Each row is a point. The window is the flat piece filled in between its corners: a triangle in 3 columns, a solid with four corners in 4, and so on. A path goes straight from each point to the next, and from the last back to the first. List the points from which the path goes on through the window.

Window (4 x 4)
[[-24  34  -2  10]
 [ 14 -59  33  37]
 [ -8  40 -15 -28]
 [-45  20 -28 -22]]
Path:
(1): [ -9 -10  32  20]
(2): [ 11  20 -22  -3]
(3): [-23  15 -37  48]
(4): [-28  34  12 -27]
(5): [-24 -11  42   5]
(6): [  4 -20 -32  37]
(7): [ 35   1 -32  21]
(8): [-52  31  -5 -16]
Through the window after points: 3, 7

Window (6 x 6)
[[-24  13  16  -8  49 -30]
 [ 37  -7  -4  65 -13 -45]
 [-41 -22  -9   9 -17 -49]
 [-34  46  38  -3  -3  27]
 [-19  -6  -7  -5  61  38]
 [ 17  -9  18  -3 -15  24]]
Path:
(1): [  2   9 -34  24  -4 -42]
(2): [-64 -23  44 -23  42  -2]
(3): [ 15 -40  42  24   0  23]
(4): [-14  41 -27   7 -14 -15]
(5): [-20  36  12 -10  -3  19]
(6): [-12 -10  67  24   6  13]
(7): [-23 -58  44  -9  16 -14]
(8): [ -4  12 -12  12  37 -20]
(9): [-12  24 -10  13  19 -28]
(10): [ 11 -38  28  15  43 -29]
(11): [-30   2  35 -14  36  -6]
(12): [-35  40 -47 -14  59  31]
(13): [-22   6 -29 -37  27  12]
(14): [-21 -11  17   6  24  19]
(15): [-36 -28  22 -10  56  -6]
(16): [-16  15  -9   7   7  -1]
Through the window after points: 1, 5, 15

Window (8 x 8)
[[-51  -2  31 -23  11  56   7 -15]
 [-16   7  46 -19 -32  12 -10  32]
 [ -4  19  -1 -33  -5  15  34 -16]
 [ 10  10  31 -33  19 -13   8  24]
 [-17  -8 -49 -27  -3  -7 -35  78]
 [-35 -58 -17  61  11 -25  16 -63]
 [  6 -12 -10  26  10  11  10  10]
 [-13  15 -24  27  17 -21  -6 -16]]
Path:
(1): [-45 -18 -33  40  -5 -24  51  -1]
(2): [-15   2 -21   0  -1 -14  29  45]
(3): [-31 -22 -25 -37   4  28 -75  28]
(4): [  8   2  30 -47 -29  31 -14 -28]
(5): [-22  10  14  19  10 -10  17  14]
(6): [-46 -17 -15  -6  -6  -9  43  33]
(7): [  3   3  33 -19  12  24 -12 -10]
(8): [  5 -22 -19 -27 -13  33 -58  22]
(9): [-30   5  43   2   0  -2  46   1]
(10): [-18  -8 -15   0  67 -45  42  43]
(11): [-19 -23 -17  26 -44  19 -49 -20]
(12): [ 28   7 -25  29 -11   6 -23 -51]
(13): [-88 -16  16  -7  30  14  31  14]
(14): [-39  23   9  23  15 -25  48  -1]
(15): [ 17  -6 -17 -16  11  10 -45  -5]
(16): [ 20   1  19 -29  22  21 -13 -24]
Through the window after points: 2, 14

Window (9 x 9)
[[ 10  14 -41 -29   7 -18   2  33  -8]
 [ 17  23  38  65  -3   7   5 -12 -15]
 [ 19  -8  36  30  33  13 -11  13  11]
 [ 30   6   2  19   6   4  24 -10  48]
 [ 27 -18  28  14 -53  46   2  -6   6]
 [ 25 -38 -22 -46 -13  -6  60  30 -22]
 [-81  22 -45 -45  23   5 -15 -64 -55]
 [ -6  -8  27  43 -25  23  24  23  36]
 [  0  -5  -2 -35   8 -58   4   9  -5]]
Path:
(1): [  1 -16  43 -62  37  32  58  60  11]
(2): [ 15  22 -37  35 -15 -28 -23 -11 -12]
(3): [ -5 -34  -6  77   1 -18   3 -14  -3]
(4): [ 20  10  11 -15  11  -1  12   9  23]
(5): [ -2  13  11  -6   6  35  26   0 -13]
(6): [ 14 -23  -9   0 -35  -4  -7 -14  12]
(7): [-15 -36 -19  18   6 -34   9 -15 -37]
(8): [ 29  55   1 -58  21 -20   8  48  45]
(9): [ 14  34  45 -33 -14  -9  16  -2  27]
(10): [ 12 -24   4  20   2   2  13   1   0]
(11): [-12  -5 -41  -7   7   0 -12 -16 -17]
(12): [-24  13   7 -34 -10  12  19 -13 -23]
(13): [-13  33  41 -53  11  35 -16  -1  19]
(14): [ 17 -37 -35  37 -16 -24  34  26 -33]
(15): [ 20 -48  26  66 -14  19 -30  43   6]
(16): [-10  53  21 -30  31   6  55 -30  28]
Through the window after points: 1, 3, 5, 11, 15

Window (11 x 11)
[[-22 -20 -37  20 -13 -91   3  11 -10  -7  24]
 [-21   4 -12  34   7  -1  18  53   3  32  42]
 [-22   3  31 -10  34 -18  29  28  15 -39 -51]
 [  5 -28  39  -4 -10 -13 -17  68 -11  18 -43]
 [ 20 -33   6 -32  53  25   2   8 -10 -12  20]
 [ 38  19   8  10   9 -50   3 -42  32  -3 -26]
 [-26   5  19 -43 -61  22 -15  40  39  23  15]
 [-28   8  19 -18  22 -86  40  -4 -14  19  -3]
 [  1  -1  51 -12  32  24  16  23  -2 -37  30]
 [ 53  -4   7   7 -14  -2  26 -42 -11  11 -33]
 [ 35  38 -34  -9 -11 -41  34  -3  -1  16  42]]
Path:
(1): [ -1 -47 -21 -16   1 -39  22  22  38   4  52]
(2): [ 27   1  25  20 -16 -18  59  37  56  12  59]
(3): [ -1   3   7  -3  -2 -29   4   7 -15   8 -28]
(4): [ 10  18  -1  18  16 -18 -24 -12 -31 -21  -1]
(5): [ 26 -27  12 -33  28  -8  30   2  33   8   5]
(6): [  3   9   8  -1 -38  -2  70  59  79 -14  13]
(7): [  6  -2  12 -12  15 -40 -13   1 -32  20 -11]
(8): [ 21  24  13   2   1  -9   1  -9 -35   8 -13]
Through the window after points: 4, 6

Window (12 x 12)
[[  1   3 -27  -8  31   6   0  13   0  20  30  29]
 [ 13  -5 -15  23   3  55   6  30  -6  -2  17 -35]
 [ 73  21 -84  47 -32 -33 -30  50 -69  45  27 -18]
 [-57  -9  14  -2 -13  14  21 -37  18  -4  33   2]
 [-15 -26  13 -39  21 -19  40 -41  -9 -13   4 -12]
 [-15  -4  25 -34  -8   4  -8   1  25 -37  32  -4]
 [-14   8  10   8  20  -2 -36  22 -15  29   9 -16]
 [ 13  89  -5  -3  -6 -18  43  10  55  67 -13 -11]
 [-41  12  -4  -4  -8  29  -1  15  -4 -21 -15  19]
 [ 18  37  32   4   6   6  17 -31  -3  24   8  16]
 [  0  -3  49 -27  14 -60  70  23 -22   2  48  -2]
 [  6 -26  77 -27 -39 -27   2   0  37  76 -19  43]]
Path:
(1): [-29  29  11 -33   4  53  -2  28 -20   6  34 -13]
(2): [ 36   4 -40  45 -16 -60   7   3   4  24 -22  24]
(3): [ 22  32  39  16  19 -26  10   1  24 -28   7  26]
(4): [-13   9  -2 -26 -13  29  13 -20 -15  51  20  -9]
(5): [  0  26   4 -49 -23  30  17  -4 -36  30   2 -17]
(6): [  4  -1  -3  54  21 -14  -6  28  33   3  26  25]
(7): [  7  -8  48  10  -9 -34  68   3  41 -43   0 -34]
(8): [-21  10 -19 -43   9  37 -58  22 -51  65  46  45]
(9): [  5  -4  33 -28 -28   4  13  20  -6  45  14   8]
(10): [-10 -10  23  15   2  -6  -4 -11  36  13 -22  21]
(11): [ 37   3   2  18  18 -34  29   3  14  14  14  27]
(12): [-36  12   7 -35  -5  20   0   0 -26  39  11 -19]
(13): [  7   2  21 -20  -8 -13  19  11 -26  62  17 -19]
(14): [  6   2  22  -2   2 -44  35  19   8 -12  29  24]
(15): [-10   1  25  51  25 -39  28  45  41  12  23 -28]
(16): [ -1   2  23 -55 -11   2 -11 -11 -43  31   9  21]
Through the window after points: 1, 3, 7, 9, 13, 15

Window (14 x 14)
[[-46  -8 -14 -39   1  -9 -33 -33 -47 -34 -37  29  -2   8]
 [-37  -1  40  -4 -12 -23   8 -21 -51 -10 -40 -16 -12   7]
 [-45  22 -31  11  17 -33 -18 -16 -12  33 -32 -17  22  -5]
 [ 29  34 -23 -35 -39  11  84  15  21  -1  22  36 -37  -3]
 [ -5 -31 -10 -22   3 -46   7  -6 -28  -1  -4   9  29  -2]
 [-10  15 -38  -1 -65  27  32  47  23  28  30  25  33  13]
 [ 27  16   4  53  -9  49  19 -38 -25   5  14  34  64 -66]
 [ 12 -12 -29 -21 -65  12   6  15  65  42  29   4 -19  12]
 [-22  13  20   7   8 -35 -35  -9 -14  18 -17  37  11  28]
 [-59 -30   5 -11  -9 -34 -15 -14 -10  26 -50  47  15 -18]
 [ 60  18  11  12 -14  36  35 -10  -1 -26 -48  26  66 -47]
 [-24  -7   6 -20  20 -19 -28  34 -25  17 -22   2  -8 -26]
 [ -5  18  -5 -29 -32 -43 -22  -7 -48  27 -30  12   6 -20]
 [-38 -16  12 -70  22 -13 -12 -25 -52  35 -44  16  11  19]]
Path:
(1): [-23   1   4 -22 -10 -22  16 -14   3   4   0  22  13  -6]
(2): [ 28  12 -34   7 -25  10   8  18 -23  27 -17  17  -4  -3]
(3): [ -7 -28  -6   2  -4   8 -22   6 -24  20 -27  -1  11  29]
(4): [-33  37  24 -14 -10 -49  14 -43 -17 -13 -31  48  38 -68]
(5): [-19   8  52 -54 -54 -17  -6  18   6  -4  25   5  49  -4]
(6): [  5   1 -55  49  27   3  20 -17 -24  41 -54  30 -22 -24]
(7): [ -1 -20 -25 -14  -9   2   8   5   6  43 -37  19 -14   6]
(8): [-27  20  25 -46 -43 -17 -19 -18   0  -2  43   2  27   8]
(9): [-38  50  21 -51 -13  10  -1   8 -13  16  25  26   5  -4]
(10): [ 39 -48 -48  47 -34 -28  27 -12  10  -2 -53  14   3 -22]
(11): [ 10 -41 -29   3 -18 -29 -15 -38 -53  14 -53   8   0  10]
(12): [-35   6   9 -18   0  -5 -10   6 -11  10 -13  21  22 -18]
Through the window after points: 1, 7

Window (14 x 14)
[[-28  55  33 -46   9 -56  -1  10 -82   0 -17 -60 -33   4]
 [ 50  -1 -40  35   4 -36  -5 -10  21   5 -43 -27   4   5]
 [-13  10 -21  22 -51 -36  -4 -16  18 -14 -35 -10  26   5]
 [-15  19  48  16   8 -65 -50  29 -56 -18  29 -35 -28  38]
 [-42  59  81   2  51 -24 -31 -13 -70  -1  -9 -22 -34  28]
 [ 47  47 -53  28 -34  -1 -11 -25   0 -17  -2 -16  42 -17]
 [-14  -7 -30   5  46  27  12   8  16 -50  33  17   6 -23]
 [ -4 -34 -27  26  30  59  -3  60 -18 -16  14  38  41  21]
 [ 39 -10 -18 -20 -25  12 -15 -33  34  -3 -11 -38  47 -31]
 [ 16 -18  -2  44  -2  49 -19  63  -3 -52  -9  32  -5 -26]
 [ 18 -11  20  28  11  48  47  38  -1 -39  30  14   8  16]
 [ 34   2 -16  35 -18 -55   4 -14   0  -9 -29 -25  69 -47]
 [ 37   6  -3  -4 -16 -41 -10  -9 -11   1  -8  35   8  -7]
 [ 12 -42 -20   9  22  50  12 -14 -35 -70   4  12  15   7]]
Path:
(1): [ -9  10   5  21  -8 -24 -26   3 -43  -3  22 -20  10  -3]
(2): [  1 -27 -33  49 -24   4  30 -30  -2   5  18  11 -33 -10]
(3): [ 19  10  -2   1  12   7  -4  17 -15 -34 -19  -9  32  -4]
(4): [ 62  20  15  -3 -16   1  -2  27  19 -43 -10  24  43  -3]
(5): [-82 -17 -44  32  28   3  -4 -25 -60   4  23 -40 -27 -20]
(6): [  4  -8  -4  26 -10  17  12   6 -27  -9  -5 -10  -4  -9]
(7): [ -8  43   7 -56  76 -35 -15  25  -5 -82  26  -2  15  11]
(8): [ 18  -3  -8  -8  -2  10   8  18  -4 -39 -12   5  41  10]
(9): [ 17 -10  19  50   6  34  12   4   1  -7  38 -14 -29 -18]
(10): [  8   8 -17  51 -23  -4   0 -16 -17  28  21 -14  -9  -1]
(11): [  9   5   5  -8  13  -3 -13   5  -7 -30 -19  -4  25   1]
(12): [  3   2  -4 -24   8   0 -21  18  13 -37 -27 -14  35  29]
(13): [ 20   5   2  25   7   4  -4   8 -35 -17   8  -1  -6 -22]
(14): [ -7   7   2  30  13   9 -26  -6 -42  -7  15 -16   5  -8]
(15): [  6  30  29 -15   9 -31  -5  20 -16 -32 -14   2 -16  35]
(16): [ 34  11  43  -3  27 -65 -21  38  30 -61 -41 -26 -36  62]
Through the window after points: 6, 8, 10, 16

Window (14 x 14)
[[ -28  -31   20   27  -18  -17   -4   14    7    0   -8  -13   60  -16]
 [  -6  -12  -29    9    9   21  -34   45  -20   -5   -7   84   34   20]
 [  -5   19   43 -107  -41  -47  -13   23    2   -3  -20   -8  -28   22]
 [   7  -50   17   30    8   -7  -30  -13   27  -22  -11  -64  -27  -19]
 [ -15  -21   27  -52   16    0  -41  -59   -3   22   24  -11   52    2]
 [  26  -19    1   20  -45   42    7   -5   75  -51   -2   -3  -35  -23]
 [  17    1  -34   48    9  -71    6   -6   28  -44    9  -26  -20   -2]
 [  12  -35   23   26  -16  -13   16   15   19  -11   -3   14  -10  -65]
 [  17  -35  -14    4  -28  -31    0   46   59   24   26   36   20  -12]
 [ -41   -5  -13  -28   19   20   17   36    1   21   -9   14   40  -22]
 [ -32  -49  -21   22   19  -53    5    4   -2  -74   10  -15  -27   -2]
 [  50  -40  -14   -6  -40   10   17   41   44  -43  -33    2    0  -42]
 [   4   11    0   -1   38  -34    1   30   11  -70   42  -18  -11   17]
 [ -22   22  -36  -17    4  -56  -40   37   -8  -80   26  -20  -30   -6]]
Path:
(1): [ 11 -13 -14   8 -12  -9   3  16  16 -17  20 -12  -7 -11]
(2): [ -9 -20  32   1  51 -82 -21  34  42 -72  -3  13   5  -1]
(3): [-22 -12  -5  -1  27 -36 -15  -4  23 -42   5  -6  15   4]
(4): [ 34 -40   8  -8 -43   9  12  14 -21   0  32 -16 -25 -28]
(5): [  2  -1 -23 -20 -41 -23  -5   0 -15 -16  23 -10  21  -8]
(6): [-16 -23  54 -12  68   4 -26  33  43 -41 -52  25 -34  15]
(7): [  7   2  -3  10   6   6   4   6  48 -16 -40  21  -1 -25]
(8): [  4 -57  13 -24 -32 -12  -4  29  -9  -6  32 -22  18  -2]
(9): [-10 -22 -44  -5 -41 -15   6   6  -3 -41  55 -19  28  31]
(10): [ 11  -6  44  -9  17  -3 -27  26  33  14 -52  28  -9 -41]
(11): [ -2 -12   2 -24  -3 -15 -11  31  32 -46 -24  19  14 -32]
(12): [ 55 -40 -28  18 -51  16  17  27  -1   7  10 -11 -22  15]
(13): [  4 -17   3   9 -12 -17   5  18  15 -37  24 -26 -17   5]
(14): [  8  -7 -10   8   9 -55 -34  -5  44 -36 -21  30  23 -28]
(15): [-11 -16  -3 -14   9 -23  -4  10  41 -36   2  -2   2 -13]
(16): [ 10 -24   2  13  -8 -30  -6   5   5 -21  16 -29 -11  -9]
Through the window after points: 1, 3, 11
